Each row is a point. The ring and each string are closed loops that go straight from each point to the next, and from the last back to the first. Before rounding, they use only three directions, however many columns there are. How many times does the string pass through the ring? Passing back the other way cancels.
In the rows, 128 means zero.

Ring (6 x 4):
[[102  54 119 123]
 [ 93  65 163 107]
 [113 122 157 130]
 [110 134 129 174]
 [ 76  88 131 193]
 [ 89  55 107 160]]
String (17 x 4):
[[ 61  80 154 192]
 [ 30  50 163 213]
 [ 54  51 152 180]
 [ 97  84 128 152]
 [113  80  95 149]
 [130  60  64 129]
 [100  39 115 115]
 [ 78  47 158 123]
 [ 60  30 197 105]
 [ 79  52 203  83]
 [116 102 153 107]
 [121 113 134 129]
 [ 88  93 163 144]
 [112 108 128 147]
 [139 149 106 156]
 [123 156 114 185]
 [ 68 115 152 213]]
Times through: 1
String (21 x 4):
[[ 99  36  87 143]
 [ 84  37 127 133]
 [ 77  58 154 141]
 [108  84 124 135]
 [123  80 120 106]
 [102  65 166  88]
 [119  97 137 113]
 [114 101 127 137]
 [ 87  87 163 139]
 [ 92 109 183 133]
 [111 139 165 143]
 [ 90 107 161 156]
 [102  99 134 152]
 [133 139  99 165]
 [119 137 103 186]
 [ 65 102 140 221]
 [ 42  66 158 211]
 [ 66  67 146 178]
 [ 90  79 128 162]
 [111  82  87 163]
 [110  61  74 158]]
Times through: 2

Ring (6 x 11):
[[147  60 164 119 128 150 109 107 130 112 111]
 [146 130 144 139 120 110 122 102 146 160 141]
 [133 184 115 167 109  95 153 118 182 181 166]
 [121 166 107 176 105 121 171 139 203 152 159]
 [135  86 146 137 103 154 146 148 181  98  98]
 [142  55 163 121 113 162 125 135 155  89  89]]
String (19 x 11):
[[142 215 120 165  90  73 159 129 197 192 149]
 [119 224  88 194 105  89 179 127 210 197 195]
 [107 180  84 197 120 124 179 127 204 169 200]
 [117 133 109 172 122 141 160 126 183 141 168]
 [117 127 112 170 118 145 162 133 188 133 158]
 [116 122 113 169 107 153 172 152 205 115 140]
 [133 111 139 145  90 145 161 164 203 102  94]
 [146 102 157 128  86 137 145 159 189 101  74]
 [153  71 175 111  85 147 133 161 178  81  47]
 [145  13 177 107 114 184 118 141 148  59  64]
 [133   7 160 122 141 193 113 115 129  73 110]
 [134  37 153 129 140 174 115 108 131  97 126]
 [142  27 165 117 144 170 100  97 114  99 119]
 [155  60 174 110 129 140  97  98 116 120 106]
 [156 116 162 123 107 112 118 115 148 142 106]
 [145 125 147 137 110 117 130 119 160 144 123]
 [130 115 128 154 131 135 135 107 154 145 160]
 [130 155 116 165 131 110 138  95 155 178 185]
 [139 212 115 169 105  74 151 111 181 203 172]]
Times through: 1
String (28 x 11):
[[133 148 126 157 105 119 153 132 185 147 140]
 [117 162 101 181 120 124 164 122 189 162 182]
 [117 209  88 194 114  98 174 120 200 193 201]
 [134 216 108 175 100  78 162 123 196 197 171]
 [145 199 128 157  93  77 150 125 187 186 143]
 [137 130 135 148 111 123 141 123 169 143 135]
 [130 149 119 163 125 115 142 105 163 168 173]
 [135 176 118 165 123  94 139  97 160 191 182]
 [150 206 130 155 104  65 136 103 166 206 160]
 [153 188 141 144  94  75 137 119 174 184 131]
 [142 140 139 145 106 113 140 124 171 149 129]
 [125 129 119 163 129 132 143 110 163 151 169]
 [127 181 107 175 120 101 153 108 176 185 186]
 [133 235 103 180  97  68 167 122 201 209 178]
 [122 222  92 190 105  86 175 125 206 197 191]
 [111 221  78 203 109  99 187 130 216 192 205]
 [129 202 108 175  89  95 176 146 216 170 150]
 [138 160 130 154  93 109 157 142 195 148 124]
 [132 134 128 155 107 128 151 134 183 138 135]
 [109 121 102 179 125 156 168 133 191 128 172]
 [112 139 104 178 104 147 180 155 214 123 148]
 [125 148 120 163  86 132 177 167 221 121 116]
 [142 143 141 144  87 116 154 151 196 132 103]
 [129 122 128 154 110 137 152 135 182 129 134]
 [119 120 116 166 117 147 159 135 186 127 151]
 [106 139  95 186 116 152 181 146 209 129 170]
 [121 181 105 178  89 116 183 158 224 148 144]
 [139 171 129 155  87 103 161 147 202 151 121]]
Times through: 5

Ring (8 x 14):
[[ 77 141 112 153 127 143 126 151 160 166  72  99 152 136]
 [125  90  91 122 107 148 132 171 165 176  88 102 147 152]
 [158  58  85 102 107 150 128 173 152 155 128 112 129 155]
 [169  54  98  98 135 148 113 152 119  98 192 128  97 141]
 [145  85 120 115 161 141 101 127  99  62 217 135  83 123]
 [101 137 143 144 179 132  97 106  95  53 206 133  87 107]
 [ 63 175 151 167 177 128 102 104 110  78 160 122 109 103]
 [ 53 174 135 171 153 135 115 126 141 131  96 106 138 117]]
String (30 x 14):
[[ 11 197 141 195 189 154  95 109 129 100  88 106 125 106]
 [ 35 216 167 186 175 113 108  96 117  95 137 115 126  94]
 [ 82 186 163 159 151  98 121 107 116 102 170 122 124 101]
 [103 149 142 144 147 116 118 121 120 104 168 122 118 114]
 [ 87 131 131 150 181 149  94 114 105  65 174 126  93 113]
 [ 87 122 130 149 201 160  80 106  90  33 197 132  73 109]
 [105 126 146 142 204 140  81  93  72  10 245 143  61  99]
 [126 131 149 131 167 114 105 106  90  54 233 138  86 106]
 [126 129 140 130 146 113 117 121 110  90 198 129 107 115]
 [116 118 125 133 148 133 113 131 121 101 167 122 111 124]
 [112 115 121 134 151 140 110 132 122 100 161 121 110 125]
 [105 114 124 138 172 149  97 122 107  70 180 127  92 119]
 [ 84 126 135 152 211 160  75  99  82  18 210 136  66 104]
 [ 74 171 163 163 202 125  88  85  80  27 220 137  79  90]
 [ 95 183 167 152 149  90 122 104 110  95 191 126 120  99]
 [106 145 138 141 139 115 122 127 126 116 158 119 124 118]
 [106 145 137 141 136 115 124 129 129 122 153 118 128 119]
 [ 80 147 129 154 154 138 111 128 130 113 129 114 123 120]
 [ 66 140 117 160 163 158 104 132 135 114 105 109 122 125]
 [ 31 159 112 179 164 170 104 137 153 138  51  97 139 128]
 [ 43 167 117 173 136 148 123 146 167 173  40  92 161 132]
 [ 79 165 128 155 109 116 141 149 167 187  71  97 168 131]
 [106 140 126 139 119 118 132 144 147 154 119 109 144 129]
 [104 118 114 138 140 143 116 143 137 127 127 113 125 132]
 [ 59 111  81 158 144 190 109 165 170 166  27  91 146 150]
 [ 50 134  90 165 129 174 121 167 182 192   7  85 165 148]
 [ 76 165 126 156 110 119 140 150 168 188  66  96 168 132]
 [100 164 141 145 112  99 140 138 149 162 120 108 154 123]
 [103 133 125 140 137 129 121 137 135 127 136 114 128 126]
 [ 63 137 115 161 167 163 101 133 135 112 102 109 120 126]]
Times through: 5
String (25 x 14):
[[ 92 166 151 151 149 108 119 115 119 104 167 121 122 109]
 [ 58 204 167 173 162 103 115 100 116  98 155 119 125  97]
 [ 18 202 150 193 190 143  96 102 121  90 110 111 120 101]
 [ 40 159 124 176 180 164  96 122 131 103  96 108 119 118]
 [100 132 124 142 142 134 117 135 133 122 136 115 125 126]
 [102 164 143 145 116  99 138 134 143 153 131 111 148 120]
 [ 57 168 122 166 123 134 131 148 168 181  51  94 165 131]
 [ 52 123  85 163 138 183 115 166 176 178  16  88 155 149]
 [ 86 101  88 143 138 175 113 162 160 154  67  99 137 147]
 [113 113 110 132 124 139 125 152 147 147 116 109 135 138]
 [138 104 104 118  88 122 146 170 167 190 100 103 158 148]
 [153  57  74 104  89 154 138 188 173 192  85 101 150 165]
 [152  31  61 102 116 183 118 185 159 155 100 107 125 167]
 [128  78  94 121 139 161 111 155 137 121 135 115 114 143]
 [144  95 112 115 120 128 126 150 135 132 157 119 124 137]
 [149  98 117 113 119 121 128 147 132 128 169 121 122 134]
 [136  94 112 119 136 138 116 144 127 112 164 121 112 133]
 [175  90 126 100 116 105 130 141 118 110 214 131 111 129]
 [177  45 105  94 160 152  97 135  92  48 243 142  67 132]
 [147  54 104 111 188 173  80 125  85  25 233 141  56 126]
 [119 103 119 130 162 146 102 128 111  78 182 127  95 124]
 [122 131 135 131 134 114 123 130 124 115 171 122 121 121]
 [115 153 158 139 157 102 113 106  99  72 217 133 101 103]
 [ 75 166 160 162 204 129  86  85  80  24 220 137  76  91]
 [ 66 193 172 169 187 109 100  86  91  52 202 131  97  89]]
Times through: 4

Ring (8 x 14):
[[150 120  60 139 140 159 170 103 192 126  86 110 123 202]
 [133 106  99 122 129 140 139 115 166 119  97  82 125 191]
 [115 101 151  91  98 120  97 133 122 113 117  77 129 165]
 [114 108 165  79  80 117  86 137 106 113 126  96 131 151]
 [114 132 162  84  78 118  96 131 100 117 143 135 133 130]
 [115 146 146 101  95 122 117 120 111 122 150 152 132 124]
 [128 154 105 127 120 137 152 105 144 128 137 160 129 141]
 [150 144  59 144 138 159 180  96 185 130 103 148 125 179]]
String (32 x 14):
[[128 137 124 106  99 133 127 118 131 122 129 142 130 147]
 [140 154 110 106  88 144 137 114 134 127 128 179 131 142]
 [122 170 122 118 105 131 143 107 123 129 157 190 132 115]
 [104 165 135 128 127 118 142 106 119 127 170 164 132 109]
 [106 147 134 125 130 118 136 110 126 124 155 135 130 127]
 [133 134 105 118 115 140 142 112 149 124 119 133 128 161]
 [153 144  66 131 120 160 169 102 176 129 102 157 126 177]
 [182 153  11 151 132 188 208  87 217 136  75 181 124 204]
 [162 136  54 132 120 167 173 102 188 129  87 148 125 193]
 [130 131 104 123 123 138 144 111 153 123 119 124 127 164]
 [124 135  95 140 146 137 159 103 162 125 124 118 126 163]
 [170 130  16 159 155 179 204  89 225 132  68 129 121 220]
 [181 121   7 153 146 187 202  92 233 131  51 122 120 236]
 [177 114  22 144 138 182 189  98 222 128  53 113 121 234]
 [155 108  50 144 148 163 174 102 205 125  71  89 121 220]
 [125 108  97 134 148 136 147 110 170 120 104  75 124 187]
 [111 123 133 117 126 121 126 117 134 119 132  99 128 152]
 [134 119 107 112 111 140 134 117 152 121 107 112 127 175]
 [146  96  96 107 108 149 129 123 167 117  78  81 125 206]
 [135  83 120  95 102 137 109 131 152 112  82  57 125 204]
 [103  87 168  89 105 109  84 138 115 109 119  46 128 167]
 [101 109 164  98 109 109  97 130 112 113 137  79 129 147]
 [109 116 151 101 107 116 106 126 119 116 133  96 129 149]
 [127 113 136  93  92 130 108 128 129 116 114 105 129 165]
 [132 101 152  68  61 130  83 141 114 112 104 101 130 170]
 [132 111 145  77  70 131  95 135 118 115 110 113 130 164]
 [125 121 137  94  91 129 110 126 125 118 121 118 130 156]
 [134 121 135  86  77 135 107 129 123 118 115 128 130 159]
 [134 125 154  66  50 131  87 138 102 116 121 145 133 146]
 [112 135 174  75  65 115  86 135  87 117 149 144 134 120]
 [ 98 139 174  94  95 106  98 127  92 118 163 132 133 112]
 [115 131 136 110 112 123 122 119 126 120 137 121 130 143]]
Times through: 3
String (28 x 14):
[[112 131 141 108 111 121 119 120 122 120 139 120 130 141]
 [130 127 129  97  91 133 117 123 129 120 121 129 130 155]
 [139 114 155  57  40 134  79 143 103 114 109 134 133 158]
 [117 106 184  57  51 115  64 148  87 110 126 104 133 145]
 [ 93 113 188  84  92 100  79 137  89 112 150  88 132 129]
 [101 120 162 101 109 109 102 127 110 116 144  96 130 138]
 [130 119 123 102 100 135 121 123 138 119 112 112 128 167]
 [131  99 143  80  77 131  94 136 125 113 102  91 129 175]
 [120  94 166  70  72 119  77 143 108 110 111  78 130 166]
 [100  99 191  70  78 103  67 145  89 108 135  75 131 143]
 [ 92 119 180  94 105 101  90 131  96 114 154  92 131 127]
 [115 123 144 102 104 121 112 124 121 118 133 111 130 147]
 [133 121 134  87  78 135 107 129 125 118 114 126 130 160]
 [131 128 154  70  54 130  90 136 102 117 125 147 133 142]
 [122 142 158  79  64 124  97 130  96 120 144 161 134 124]
 [102 153 165  99  95 110 108 122  94 121 168 156 134 105]
 [103 145 148 114 117 114 122 116 113 122 159 136 131 120]
 [119 133 126 115 116 127 130 116 134 121 133 123 129 148]
 [147 146  82 123 111 153 158 106 162 128 111 161 128 165]
 [160 161  51 140 123 167 186  94 183 134 106 187 127 170]
 [156 168  45 152 138 166 197  87 188 136 114 190 127 165]
 [117 153 107 139 141 130 158 101 147 128 146 146 128 137]
 [119 137 119 122 124 129 138 111 139 123 135 128 129 147]
 [138 138  95 122 115 145 149 109 155 125 115 142 128 164]
 [155 154  68 128 111 161 169 101 170 131 108 178 128 167]
 [132 165 103 125 112 140 154 104 140 130 142 183 131 132]
 [102 163 153 113 110 113 125 113 103 125 174 168 133 100]
 [ 98 147 165 104 105 108 109 121  98 120 168 141 133 109]]
Times through: 5

Ring (8 x 14):
[[101 132 117 162  70 173 137 138 139 123 152 138 104 145]
 [ 90 151  94 157 123 149 128 110 177 177 133 129 115 140]
 [117 147  89 136 176 113 117 102 183 206 117 106 127 128]
 [167 117 104 111 185  89 114 129 151 194 123  78 129 125]
 [190 111 128 105 170  97 117 136 114 138 119  89 127 105]
 [175 135 144 121 145 130 122 115  95  74 106 132 124  78]
 [145 150 150 142 106 165 130 108  92  40 110 163 116  76]
 [122 138 140 156  68 181 137 129 105  62 137 158 106 111]]
String (28 x 14):
[[140 135 132 140 111 150 129 125 115  95 127 135 115 108]
 [121 161 129 149 122 159 128  96 126  86 109 158 118  90]
 [136 129 128 142 103 152 130 132 119 105 135 131 113 119]
 [129 108 142 155  32 184 143 167  95  70 167 137  97 144]
 [103 118 138 171  10 205 148 162 104  66 172 153  91 150]
 [ 87 154 123 172  65 192 139 116 135  90 138 167 104 124]
 [ 96 157 116 161 100 170 132 106 145 113 126 155 112 117]
 [126 133 117 143 115 146 128 127 138 133 134 125 114 126]
 [116 114 108 149  88 149 133 153 147 161 160 108 107 161]
 [ 70 144  86 169  96 161 133 124 188 194 152 126 108 165]
 [ 55 183  79 172 142 158 126  75 208 194 115 151 119 130]
 [ 83 179  91 158 158 145 122  74 188 172 105 147 124 111]
 [121 141 104 141 142 132 123 115 158 165 126 118 120 126]
 [140 118 107 132 134 123 124 139 147 171 140  98 118 140]
 [131 127  84 126 180  97 116 123 185 233 130  80 127 146]
 [134 143  82 122 212  87 110 100 191 235 110  86 134 126]
 [139 151  93 122 210  94 111  91 176 201  99 101 135 106]
 [143 139 112 129 161 119 120 111 145 152 115 114 125 110]
 [166 111 115 117 154 106 120 141 134 164 133  87 123 128]
 [198  87 118  98 168  82 116 162 122 177 139  59 125 134]
 [224  79 127  85 182  68 113 166 106 166 133  50 129 122]
 [218  82 134  92 161  84 117 167  95 140 137  63 125 120]
 [177 108 130 116 137 116 123 146 109 125 133  98 120 117]
 [143 138 124 134 137 135 124 116 128 119 119 127 120 105]
 [161 156 144 128 152 139 122  92 101  60  91 152 126  61]
 [165 164 160 131 140 153 124  85  79  14  83 173 125  41]
 [165 150 164 134 110 163 129 105  70   7 101 169 118  57]
 [154 125 140 135 103 150 130 135 100  80 131 132 113 106]]
Times through: 2

Ring (9 x 14):
[[118 103 110 132 131 147 118 130 124 141 139 150 124 137]
 [107  96 123 139 149 133 122 136 136 166 144 115 127 127]
 [101  94 139 144 160 115 125 141 142 183 144  82 131 116]
 [105  99 146 143 155 104 126 142 139 178 137  73 134 113]
 [123 113 136 131 127 108 122 140 119 138 123 105 132 123]
 [134 120 125 124 110 118 119 136 108 113 117 134 130 132]
 [147 129 107 115  86 140 114 126  94  83 113 182 127 146]
 [148 130  99 114  83 152 112 121  94  80 116 200 126 151]
 [138 120  98 120  98 158 113 122 105 100 126 193 124 149]]
String (26 x 14):
[[116 113 141 137 130 112 124 129 129 157 133 103 139 119]
 [119 109 129 133 131 121 121 136 123 144 130 117 130 127]
 [114 100 133 134 146 111 122 149 126 151 129  94 125 123]
 [117 106 143 134 141  96 124 150 123 148 122  79 130 118]
 [130 121 140 128 115 103 122 136 114 128 117 108 136 123]
 [136 131 135 126  98 114 121 122 110 118 117 134 142 127]
 [150 130 109 112  85 131 114 132  90  76 106 175 125 146]
 [152 127  96 109  85 146 111 133  87  67 108 196 118 154]
 [138 119 106 119 103 142 115 131 103  99 120 171 123 144]
 [136 127 121 125  97 133 118 118 110 114 123 160 137 136]
 [148 135 106 116  78 148 114 113  97  86 118 197 133 147]
 [161 136  77 104  62 174 106 117  79  46 110 249 119 167]
 [145 122  91 114  92 158 111 128  95  80 118 202 118 155]
 [137 119 104 120 103 146 114 130 104 100 122 176 123 146]
 [137 128 120 124  96 134 118 118 109 112 123 162 137 136]
 [153 139 107 113  72 144 113 115  91  76 112 198 133 148]
 [156 133  97 108  76 145 111 129  84  61 105 201 121 154]
 [142 117 102 114 103 137 113 143  95  85 112 169 116 148]
 [143 124 120 117 100 117 117 141  97  92 108 144 125 138]
 [128 110 125 125 126 114 119 149 110 120 117 118 122 131]
 [122 106 121 129 131 125 119 143 118 132 127 125 123 132]
 [121 111 129 132 127 120 121 134 122 141 129 120 132 127]
 [108 108 156 144 144  94 128 135 138 177 134  67 143 108]
 [ 98  98 162 149 163  88 130 143 147 196 139  44 141 103]
 [ 99  90 146 145 168 100 127 152 142 185 139  59 128 112]
 [111  97 129 136 150 117 122 147 129 157 134  98 124 124]]
Times through: 3

Ring (7 x 14):
[[ 86 111 131 129 110 124 163 128 146 123 131 102 125 108]
 [137 119 102 114 130 102 110 125 111 151 138 133 175  93]
 [152 122 101 114 142  87  82 116  90 166 136 151 193 100]
 [134 102 116 127 125  81  67 113  85 160 125 127 182 133]
 [ 80  82 151 150  99  95  99 113 110 134 111  87 134 169]
 [ 50 109 165 148 111 126 183 115 154 116 118 100  94 137]
 [ 54 120 156 139 116 137 206 120 167 112 126 107  92 113]]
String (28 x 14):
[[ 57  94 143 139  86 135 180 134 163 104 125  67 100 124]
 [ 60 133 149 132 126 144 224 123 175 113 133 119  93  92]
 [ 28 122 169 144 110 155 249 124 193  96 126  95  63 109]
 [ 54  98 156 146  98 127 174 123 154 111 120  82  98 137]
 [ 64  92 151 145  96 118 151 122 142 118 119  81 111 143]
 [ 38  93 167 152  91 132 185 123 162 104 116  72  84 147]
 [ 40  96 165 150  94 132 188 123 163 105 117  76  85 142]
 [ 76  98 144 140 103 115 144 122 136 124 122  92 122 135]
 [ 79 105 142 137 110 117 151 121 138 125 124 101 123 126]
 [ 56  88 150 145  86 126 162 129 152 109 120  67 103 140]
 [ 54  86 144 142  79 134 174 136 162 102 124  58 100 131]
 [ 81  94 127 131  90 126 153 136 148 115 130  74 124 117]
 [107  94 112 124  96 113 120 135 128 129 132  86 151 113]
 [136 137  99 107 141 114 144 126 127 147 145 147 167  68]
 [132 140 108 111 148 110 143 119 123 151 142 156 164  76]
 [122 116 116 122 128 102 116 120 113 147 132 129 163 107]
 [145  98 100 120 116  85  63 123  88 157 131 116 191 121]
 [179 125  82 104 148  78  58 118  76 177 141 161 218  88]
 [167 157  93 100 175  95 116 111 100 174 147 194 196  60]
 [121 137 120 118 148 108 144 114 122 150 136 155 156  89]
 [113 109 123 128 121 101 113 119 113 144 128 120 156 120]
 [145 103 102 119 122  84  66 121  87 159 131 124 191 118]
 [153 108  96 115 126  85  68 122  88 162 134 130 196 108]
 [174 119  78 103 137  85  65 126  84 169 143 146 213  85]
 [156 143  89 101 152 105 124 124 113 160 148 164 187  61]
 [113 132 121 120 139 114 152 119 130 142 136 142 148  90]
 [102 104 124 129 110 110 127 125 125 134 129 104 146 118]
 [ 85  83 129 137  86 114 125 132 132 121 124  70 133 136]]
Times through: 3

Ring (8 x 14):
[[110 184 138  99 166 126 138 123 139 133 134 113 113 155]
 [ 82 142 121 117 188 137 136 138 128 119 116 103 140 122]
 [ 79  74 102 129 174 150 131 149 126 117  88 100 160 114]
 [ 94  41  97 135 152 155 126 153 134 120  76 104 163 117]
 [137  50 112 135 118 149 120 151 156 131  82 117 141 133]
 [157  81 125 125 104 141 121 142 164 140  96 124 122 153]
 [163 134 138 100 101 130 128 124 162 151 117 128 101 186]
 [135 179 143  90 135 124 137 117 148 145 134 121 101 182]]
String (29 x 14):
[[107 154 133 125 176 133 130 141 145 120 122 110 128 118]
 [ 94 189 139 123 199 128 134 138 140 115 135 107 125 109]
 [ 83 209 138  98 198 124 143 122 127 124 142 105 119 141]
 [ 97 215 143  92 183 122 143 118 132 131 146 110 110 156]
 [117 205 147 102 170 122 137 124 145 131 143 115 106 150]
 [126 163 140 121 159 130 129 137 153 127 127 116 116 132]
 [142 190 150 104 143 123 132 124 157 139 139 123  98 161]
 [171 167 144  59  77 121 139  97 153 174 131 133  80 249]
 [176 149 144  83  83 125 131 112 163 163 124 133  88 215]
 [166 142 144 113 111 129 125 131 169 144 121 129 101 165]
 [143 125 134 122 131 135 125 139 160 134 113 121 118 143]
 [144  95 123 112 112 139 127 134 154 143 101 121 122 166]
 [162  68 120 111  86 142 123 134 161 150  91 126 120 179]
 [183  53 124 123  70 144 116 142 175 150  87 131 116 171]
 [180  43 119 118  65 145 118 139 170 154  82 130 119 181]
 [158  67 119 112  89 143 124 135 159 149  90 125 122 176]
 [145  96 125 116 115 139 125 137 156 140 101 121 122 159]
 [141 133 137 131 142 134 123 144 162 128 116 120 119 127]
 [163 137 143 120 116 131 123 136 170 140 119 127 105 153]
 [156 155 146 119 129 128 125 135 167 137 126 125 104 149]
 [139 145 137 114 136 131 128 133 156 136 121 120 112 152]
 [131 137 132 110 138 133 130 131 150 136 117 118 117 155]
 [131 178 147 123 162 127 128 137 158 126 134 118 111 127]
 [124 205 148  98 160 121 137 120 147 136 144 118 102 160]
 [105 210 142  84 169 121 144 113 132 138 144 113 106 173]
 [ 99 204 144 112 192 124 137 130 140 121 142 110 116 127]
 [ 96 189 140 120 194 128 134 136 140 117 135 108 123 115]
 [ 89 183 135 119 198 130 136 136 136 116 133 106 128 115]
 [108 162 137 131 182 132 129 144 148 116 126 110 127 107]]
Times through: 0

Ring (9 x 14):
[[ 61 114 102 110 128 125 158 123 112 124 127 129 127 122]
 [ 71 143 140 129 113 145 161 155 105  94 127 112 134 118]
 [108 174 190 156 102 169 142 177  96  79 115 101 131 110]
 [134 171 197 159 108 170 119 161  96  98 104 110 119 107]
 [157 164 184 164 120 157  99 137  97 130  93 127 114 109]
 [154 169 161 173 126 139 110 136  97 139  97 135 129 117]
 [128 162 123 167 132 116 134 133 101 145 108 142 145 127]
 [ 92 123  81 132 143 100 145 106 110 160 116 151 137 130]
 [ 70  97  67 105 146 101 148  92 116 162 121 152 125 128]]
String (29 x 14):
[[ 56 175 172 145  92 164 188 204  97  45 138  85 152 116]
 [ 68 220 211 178  74 180 199 249  87   9 140  65 172 116]
 [ 95 194 189 169  95 165 166 202  93  59 125  92 152 116]
 [108 151 154 144 118 147 135 145 102 113 112 121 126 115]
 [116 131 155 129 124 152 115 122 105 129 105 127 106 110]
 [132 159 199 149 109 175 111 152  98 102 102 110 109 104]
 [152 189 231 173  99 188 109 177  91  84  98 100 116 101]
 [155 205 228 188  97 181 118 189  88  81 100 100 131 106]
 [129 169 171 162 116 151 127 153  98 112 106 120 130 115]
 [133 142 154 144 127 145 109 122 103 139 100 134 113 113]
 [156 128 156 139 136 146  82  96 105 164  88 146  94 109]
 [188 165 183 174 130 151  76 119  97 157  81 141 107 109]
 [169 199 183 198 117 145 114 162  91 123  96 127 142 118]
 [164 202 172 202 119 136 122 163  91 125  99 129 151 122]
 [152 151 132 163 138 121 106 112 102 165  95 150 126 121]
 [125 119 114 131 143 121 109  92 109 170 100 152 111 119]
 [117 141 124 145 132 124 129 121 105 145 108 140 129 122]
 [112 165 126 164 126 120 148 147 100 127 115 132 150 127]
 [100 184  99 183 128  96 176 162  98 125 125 136 181 140]
 [ 86 121  56 134 150  83 154 100 112 171 120 160 147 137]
 [ 92  79  65  97 157 100 118  61 119 191 108 166 105 124]
 [ 99 100  97 110 144 118 120  86 114 167 108 152 108 120]
 [ 83 133 103 133 131 116 154 128 108 133 121 136 139 126]
 [ 58 119  78 118 134 106 169 122 112 134 130 138 143 130]
 [ 34  63  39  71 151  95 159  73 124 165 130 154 116 129]
 [ 49  74  66  80 144 110 149  83 121 156 125 147 111 123]
 [ 86  95 101 101 140 125 126  91 115 155 113 144 105 118]
 [ 98 126 125 126 130 133 132 118 108 136 112 134 119 118]
 [ 71  99 114  97 130 137 137 107 114 132 119 131 106 115]]
Times through: 0
String (31 x 14):
[[116 130 152 129 125 149 115 120 106 132 105 129 107 111]
 [119 169 173 159 112 154 135 161  98 102 111 114 132 114]
 [131 199 203 182  99 168 139 191  90  78 111 100 143 112]
 [161 200 232 185  99 184 109 181  89  86  97 102 123 104]
 [167 145 193 148 124 168  76 116 101 143  85 131  90 102]
 [142 118 148 128 137 144  87  92 108 163  92 145  92 109]
 [137 118 139 128 138 139  94  93 108 163  94 146  97 111]
 [171 147 168 157 133 147  80 108 101 161  85 144 102 110]
 [183 191 187 195 122 147  97 147  92 138  88 133 130 115]
 [166 222 187 216 110 142 131 186  86 107 102 119 162 122]
 [120 163 146 160 122 135 136 147 100 122 110 128 138 121]
 [120 134 127 140 134 128 120 114 106 149 105 141 120 119]
 [130 116 104 132 148 113 106  84 110 181  98 159 112 121]
 [127 167 107 175 136 102 142 134 101 152 110 148 157 133]
 [111 177 105 179 130 100 162 151  99 134 119 140 170 136]
 [ 99 167 104 167 129 105 164 149 101 130 121 136 164 134]
 [ 84 131  64 141 144  87 161 114 110 159 123 153 154 137]
 [ 76  81  40 100 159  83 138  65 120 192 117 170 121 132]
 [ 96  87  86 101 149 113 116  73 117 178 107 157 102 120]
 [ 89  95  86 105 146 113 127  84 116 168 112 153 110 122]
 [ 61  62  47  77 156  97 135  59 124 184 118 163 105 126]
 [ 32  58  34  68 153  92 158  68 125 170 130 157 114 129]
 [ 46  75  63  80 144 108 152  85 121 155 127 147 113 124]
 [ 77  81  89  89 144 121 126  80 118 162 114 148 100 118]
 [ 87 119 117 118 130 131 138 116 110 134 116 134 119 118]
 [ 88 159 144 148 114 140 158 161 101  99 123 115 143 121]
 [ 66 184 166 157  95 155 187 204  96  53 136  91 160 120]
 [ 67 183 182 153  91 167 182 207  95  44 135  84 153 115]
 [ 84 207 200 174  85 172 181 224  90  36 132  80 162 116]
 [103 175 169 160 107 152 151 174  97  88 118 108 142 117]
 [109 146 150 141 121 144 131 138 103 120 111 124 123 115]]
Times through: 0
